Each wall is flat, endless, passes through zero and stands at right angles to its row. A trip goes straight from one point to another. List the walls that it crosses, first one first.
In the rows, 128 means zero.

Walls:
(1): [166  88]
(2): [ 70 163]
(3): [ 98 110]
(4): [168  86]
(5): [83 68]
(6): [154  98]
(7): [178 192]
(8): [186 145]
Trips:
[119 132] to [ 50 194] -> 5, 7
[108  91] to [168  84] -> 8, 3

Walls:
(1): [104 128  85 167 140 170 135 104 131]
(2): [163 123 144 153 127 128 157  97 177]
(3): [155 118  95 117 144 190 201 162 194]
(4): [112  89  96 122 117  29 113  97 194]
(5): [132 117 112 135 177 114  61 163 163]
(6): [181 153 199 153 119 138 145 125  83]
Trips:
[127  89 101 159 207 118 175  99 110] to [148 135 116 103 131 137 145 126 152] -> 5, 1
[ 74 145 129  87 119 190 197 106 150] to [ 88 146  92  86 135 161 180 170 100] -> 2
[209 141  70  76 147 152  36 176 226] to [160 161 176 145 109  91 115 109 106] -> 6, 3, 5, 4
[120 111  70 153  97 122 115 119 222] to [160 224 126 142 133 215 189  83 132] -> 5, 4, 6
[163 155  88 116  68 133 190  83 175] to [114 141 132  92 119  97 125 122 120] -> 1, 3, 2

Walls:
(1): [121 139 109 104 134 179  68 114 179 133 133  66 201 138 119  86 158 105
 125 201  75  95 124 137]
(2): [112  63 161 191 114 183 202 104  58 129 112 115 147 215 140  87 138  63
 142 112 111  89 125  90]
(3): [138 121 192 151 120 182 118  93  71 162  63 138 103 101 145 100 123 136
 111 129 182  96 126 134]
(4): [127 121 164 150 157  95 132 142 106 168 109 132 148 118 116 111 123  80
 138 157  85  93 143  98]
(5): [146 196  75 144 188 138 110 119 122  81  95 127 109 114 119 117 174 180
 101 150 175 125 189 161]
(6): [133 133 152 119 124 100  73 114 185  67  96 100  89 178 136 106 155 217
 122 141 142 183  78 155]
(7): [137 136  64  76 144 113  98 108  97 115 120 131 177  65 106  81  88 160
  75  88 139 196 127 157]
(8): [159 155  84 171 143 162 125 164  96 213  98 198 140 131 101 138 147 171
 176 121 166  60 147 151]
(9): [ 75  56  84 138   9 150 145 120  94 145 109 164 123 142  36 114 147 105
  86  81 139 131 152 139]
Trips:
[182  44 102  88 165 128 151 104 131 153 108 113 127 115 117 172 153  92
 137 159  78 135 116 103] to [111 157  66 128 173 110 149 117 134 113 106 136 140 147 125 180 100 146
 103 117 161 160 166 135] -> 7, 2, 5, 1, 4, 8, 6
[104 124 187  67 149 139 162 111 100 181 149 133 143 157 127 180  93 131
  99 157 179  96 118 222] to [133 140  68 108 199  93 139 133 121 136  56 138 174 134  86 131 152 124
 102 153 185 143 123 146] -> 7, 5, 4, 1, 6, 3

Walls:
(1): [ 85  54 138 139 197 106 138 125 184 108 140 117 100 148 153 160  80  79
 140 174 120  80  88 138  81 161 174 100 151  70 151 146 134 126 110 140
 221 140 173 174 117 172  87 167 116 139  88  94]
(2): [110 201 153  74 112  87 163 152 163 181 124 120 117 169 200  84  92 120
 138 112 131 194  94 109 188  99 182 213 158 110  92  71 110 213 103  91
  97 202 127  99 112 169 186  73 128 113 144 144]
(3): [ 56  61 140 130  71 110 133 171 154 162 114 130 136 195 165 105 170 189
 151 102  77  93 141 164 113 131 153 110 154 164 107 123 156 139 145 104
  98 162 135 198  97 148 111 176 157 118 122 179]
(4): [145 120  91  72 100 116 187 143 145 151 184  77 162 113 134  76 156 167
 135 127 136 168 175 166 144 170 180 150 154 124 173 110 129  79 117 174
 131 103  68 158 114 123  90 124 109 111  92 134]
(5): [ 78  74  66 120  96 198 132 146 165  76  25 120 133 126  88 114 110 132
 143 135 118  95 100 102 154 104  92 126 120  95  72 114  71 150  92 175
 198 127 145 147 129 157 123 117 127  95 145  71]
(6): [182 175 200 123 128  76 165 148 160  85  94 144 153 123 128 156 173 142
 108 195 120 130 151 167 180 159 145  97 135 114 127 138 111 110 151 187
 132 105 110 200 173 130 148 144 110 107 114 132]
(7): [  7 167 223 139 146  82 127 100 182 105  94  81 116 149 225  42 147  79
 193 113 188 155 192 145  66 110 149 120 146 166  58 199 115  99 199  73
 139 107 194 113 150 127 164 156 161 107 132 110]
(8): [190 103  93  77 153 117 101 105 156  69 122 131 133 163 112 179 186 139
 121 109 198 179  90 135  82  76 143 135 145 167  87 130 163 129 175 126
 158 169 109 127 164 149 181 114  62 107 155 147]
Trips:
[121  28 123 104 110  92 180 147 120  70  54 114  86 122 115 192 157  77
  73 191  96 147 157 146  89 153 191 132 158 109 129  99 167 160 169 163
 117  76  87 116  88 105  91  91 131 106 133 120] to [112 148  62 111 119 101  80 135  93 132  68 125 115 145  91 127 114 143
 130 134 115 127 193 179 128 133 135 155 112 142  89  76 188 140  93 142
 167 172 115 109 150 154 114  57  89 116 131 188] -> 2, 1, 6
[155 140 136 136  92 171 156 107 129 202 165 155 161  89 111  40 119 158
  56  58 101 144 141 129 166 118 155  74  89 193 165 146 125 164 145 144
 109 111 124 149 106  70  75 203 192  81 148 105] to [ 83 103 117 162 175 130 135 137 162 187 147 176  71 172 106  71  59  71
 152 106 162 137 179 118 110 209 139  47 145 121 214 170 210  77 115  99
 155 148 194 172 169 157 167 128 121 156  99 175] -> 7, 1, 4
[ 75 131 126 146  85 158 144 126 111  98 203 151 156  83  61 119 146 139
 178  87  80 117  70 164 197 157 173 214 160 150 111  84 159 184 165  83
  89 163 118 121 113 189 154 101  89 114 159  54] to [167 127 145 144  82 129 121  93 159  85 154 138 215  76 161 132  94  76
 115  93  94  67 103 109 130 134 141 151 126 156 123  67  80 112 105 101
 141 106 155 148 106 145 136 121 113 141  80 134] -> 8, 3, 1, 4, 6
[119 140 114  48 125 121  28 135 122  80 204 123 127 132 130 125 174 128
 180 107 144 165 136 153  72  93 155 161 111 131 121 163 143 148 160  76
 133 162  71  44 147 180  94 166 158 143 195 130] to [116 185 151 134 153  88 107 154  98 103  68 171 196 120 114 144 186 115
 148 125 130 123 103 130 147 131 140 110  83 177 213 161  39  91 133 133
 119  99 151 150 115  53 116 203 110 115 157 112] -> 3, 2, 6, 8

Walls:
(1): [118 131 171 190 135 103 116  98 159 127 122 103  77 121 133  83 125 135
  97 102 139 129 138 146 178 114 166 158  23 118 114 168  98 109 186 170
 189 129  70 114 137  97 143 173 118  85 128 146]
(2): [169 103 124 145  96 121 102 111 167 107 150 120 149 200 140  80 173 126
 109 148  95 111 155 148 125  90 214 106 102 148 138 124 139  93 171  99
 127 168 184  71 123 104 113 125 155 183 102 157]
(3): [131 127 198 123 129  85 117 122 111 113  89  90 144 182 177 101 206 137
 106 132 173 132 156  68 107  89 101 201 135 142  83 124 174 162  60 114
  81 131  89  75 131 123 138 186 138  51 166 118]
(4): [177 101 120 158 110 178 124 188  98  78 106 192 209 103 125 110  84  49
 116 136 157 147 121  95 170 131  90 167 125 133 131 139 113  84 105  87
  86 143 120 126 123 202 174  69  68  63 112 124]
(5): [114 150 101  82 169  61  81  90  82 102 130  77 166 138  51 113  94  99
 137 142 155 165  75 113 147 133 137 153 126 137  71  66  81  85 138 100
 152 113 122 132 177 145 158  79  87 195 144 128]
(6): [ 60 149 142 193 172  94 106  59  74  99 158 127 104 183 148 144 104 147
 132 160 177 159 100  88 122 101 141 159 153 157 116 126  67 110 114  74
 163 144  48  96  86  77  80  90 120 129 135 107]
Trips:
[162 167  80 125 168  84 143  72 203 182 128 109 135 201 145 143  98  80
 117 122 110 135 123 152  96 116 175 103 125 145 162  89  97 103 126  82
 114 150 123  98 146 157 167 137 160 162 187 211] to [152 116 127 125 163 166 137 121 139 153  95 157  83 142 186 160 113 141
  81 167 121 173 174 175 141 107  74 179 143 123 149  93 201 143  93 122
 149  75 207 117 157 103 101 162 142 205 141 121] -> 6, 5, 3
[152  88  63 146  74 185  81 125  35 133 102 111 177 160  93 131 138 138
  38 111 152 168 167 112 118 108 114 101 188 169 168 191 140  65  70 130
 176  52 140  97 164 137 169 116 174 121 105 149] to [ 95 167 124 140 160 125 129 110 139 144 110 118 176 116 173 173 168  83
 141  94 120 172 140 138 125  25 121 203 108 120 118 174 164 114 192 112
 133 127  19  94  98  80  69  84  97 131  87 149] -> 6, 1, 5
[113 117  86 113 161 179 175 131 204 155 101 156  93 107 101 149  63 138
  75 137 126  91 124 185  97 155 130 153  99 146 136 137 164 134 158 136
 128  99  98 198  62 125 119 137  80 114 149 154] to [ 85 155 141 128 119 163 132  91  84 182 142 120 148 127 112 168 134 197
 157 191  96 179 165 118  95 105 129 141 142  80 196 147 147 135 172 185
 151 150 148 129 156 168 186 118 158 118 132  90] -> 1
[154 138 132 138 151 137 123 114  87 125  70 127 114 145 126  98  69 139
  83 126 107 141  74 103 134 158 139 153 157  94 175 128 159 131 186  99
 135  99 144 142  84 161 155 150  91 113 121  81] to [117  78 130 158 102  48  91 137 152 116  95  98 155 187 181 131  77 154
 125 142 115 144 119 133  52 149 114 126 104 136 139 128 108  93 129 173
 194 122 128 151 180  85 139 101 119  63  91  80] -> 3, 4, 2
[137  69 172 130  94 160 176 106 107 149  63 100 190 170 161 146 164 158
 118 138  62  77 106 125 126 115 144  58 192 111 104 173  67 115 134  82
 154 147 121 116 169 153 134 165 143 133 143 141] to [ 86 141 171 194  93 212 110 142  64  95  53 176 152 128  85  67 130 161
  71 149 110 145 135 145  90 100 173 138 121 100  81  97 106 171  83 151
 124 163 147 112 208 108 109  88 153  84 144 138] -> 4, 6, 1
[155 125 150  92 119 116 124 163 110 172  98  89 153  79 137 195  72 137
 204 126 125 143 166 122 104 197  82  60 123 118 168 164 113 147 151 129
 204 108 148 155  91 198 175  93 176 220 108 176] to [ 98 144 139 121 111 110 172 149 116 137 124 131 114 135 181 111  67 105
  93 200 132 117  74 148 105 124 135 128 134 122 190 103 106  74 162 121
 145 131 104 150 128 128 174 115 211 169  99  90] -> 6, 2
[ 93 130 135 139 104  84 139 116 174 101 183 153 121 159 153 134  78  71
  60  96 160  81 115 157 114  66  76 129 162 186 123 124  95 146 136 149
  90 117 123 146  79 120  81 196 134  79 189 142] to [112 113 232  97 122 131 156  85 108  91  88 106 180  92 163 191  71 141
 130 117 167 102 156 152 164  90 113 134 137 164 163 101 138  95 151 115
 130 109 119  71 111   7  64 120 137 120  59 159] -> 2

Walls:
(1): [ 43  61 117 133 146 112 161  84 130 114 117 135 108 119 141 100 148 168
  95 167 158 154 186 181 127 108 169 146 112  77 132 199 158 144 140 141
 124 125 145 132 102 123 183 108 118 155 112 138]
(2): [ 91 110  94 143 134 142 198 119 102 138 148 132  73 128 109 126  88 139
 100 155 128 137 122 122 121  87 109 165 121  77 240 161 172 150  90 143
  84 166 107 112  91  91 191  79 146  89 143 200]
(3): [163 126 119 116 119 155 110 118 186 169 162 125  72 164 139 112 126 167
 195 144 143 137 116 191 145 219 111 148 176 126 142 168 176  95 133 136
 151  84 158 160  68 122 108  99 122 129 161  98]
(4): [ 90 124 119  98 143 122 180 101 164 145 138  71  90 103 189 116 157 140
  64 152 143 178 108 145 114 152 149 121 122 137 122 131 122 114 146 111
 124 131  73 148  71 137 103 205 130 122 169 132]
(5): [172 136 175  96 161 159 138  97 130 124 168 111 115 148 112 142 130 151
 129 142 156 124  92  88 179 124  93 117 110 183  82 144  93 104  76  87
 159  90 112 172  63  93 131 108  71 126 124 160]
(6): [160 127 145 162 103 173 198  87  90  95 167 113 208 119 159 151 120 103
 123 124 122 133 159 161 137 139 152 128  78 159  99 115 140 109  98 124
 158 126 136 117 152 138 186  86 119 106 176 146]
(7): [184 112 109 173 203  92 153 207 175 117 157 145 140  99 116 151 192  96
 142 142 152 171  85  96 159 178 195  38 172 156 130 148  81  99 135 142
  87  89  97 147 140  85 107 122 167  98 134 122]
Trips:
[131 136 122 157 172  99 146 127  73 121 130 166 115 119 125 142 122 165
 113 171 102 131 112 145 140 221 107 130  62  84  96 157 126 193 111 118
  63 123 121 218 105  58 107  84 167 104 113 175] to [136 110 183 135 199 186 103 119  59 200 189 172 131  97 140 130 115 167
 122 115 149  95  83 169 136 117 147 156 145 115 117 127 175 207 153 174
 249  86 195 155  93 107 147 133 132 147  71 163] -> 4, 6, 7
[134 184  52 104 125 121 159 160 153 125  80  62 104  86 126 157 115  95
 125  60 126  91 153 148 164 152 101 159 125 167  44 114 117 134  60 144
 128 116 144 144 124  93 128 121  80 134 141 124] to [114  71 113 169 109  76 167  83 109 139 164 176 172 141 122 180 141 161
 100  81 106 163 108  85 227 129 110  82 128  90 121  75 145 148 102 114
 170 111 170 143 121 153  83 120 135 144 123 143] -> 4, 3, 7
